Every row gives one point. Each copy is the shape, with its points in the same order, turned, moved and blurred by noise. Say if it was mirrored as well.

Shape (5 x 2)
[[ 6.7 -3.6]
 [ 0.2  5.6]
 [-2.4 -2.0]
 [ 0.6  0.4]
 [-3.4 -0.5]]
Copy 1 (5 x 2)
[[ 0.8  7.4]
 [ 3.6 -4.2]
 [-3.7 -1.4]
 [-0.4 -0.5]
 [-3.4 -2.7]]
Copy 1 is: mirrored
Copy 2 (5 x 2)
[[-7.0  5.5]
 [ 3.8  0.5]
 [-2.7 -3.9]
 [-1.6 -0.1]
 [-1.2 -4.7]]
Copy 2 is: mirrored
Copy 3 (5 x 2)
[[ 4.5  5.4]
 [-6.5  2.7]
 [-0.8 -2.6]
 [-1.8  0.8]
 [-1.9 -2.9]]
Copy 3 is: only turned
Copy 4 (5 x 2)
[[ 7.2 -4.9]
 [-3.4 -0.9]
 [ 3.4  3.8]
 [ 1.4  0.7]
 [ 1.9  4.6]]
Copy 4 is: mirrored

Shape (9 x 4)
[[ 0.9 -4.9 -4.7  8.4]
 [ 0.5 -2.1  2.9 -0.4]
 [ 3.8  1.1 -2.1  0.0]
 [-3.5  1.4 -1.8 -2.5]
 [-2.0  5.6 -2.6  2.1]
 [ 2.9 -7.4 -1.1 -0.4]
 [ 0.5 -6.3 -2.9  0.1]
 [ 0.4  4.4  1.8  1.9]
 [-3.2  0.3 -3.7 -1.7]]
Copy 1 (9 x 4)
[[-7.5 -9.7 -1.1  2.6]
 [ 2.0 -2.8  0.8  1.0]
 [-0.6 -2.4 -1.6  7.0]
 [-1.5  1.8 -3.6  1.2]
 [-6.3  2.9 -0.3  4.5]
 [ 1.2 -8.8 -2.8  1.0]
 [-0.6 -7.1 -4.1  1.0]
 [-1.9  0.8  2.8  4.1]
 [-2.6  0.3 -4.7  1.2]]
Copy 1 is: only turned
Copy 2 (9 x 4)
[[ 5.6 -7.2  3.4  6.2]
 [ 1.9 -1.6  1.0 -3.0]
 [ 1.3  2.4  1.3  2.2]
 [-4.7 -0.7  3.1 -1.1]
 [-2.5  1.3  8.0  2.2]
 [ 3.7 -4.4 -4.4  1.7]
 [ 1.3 -5.2 -2.3  3.0]
 [ 1.2  2.0  6.3 -1.5]
 [-5.5 -1.3  2.5  1.7]]
Copy 2 is: only turned
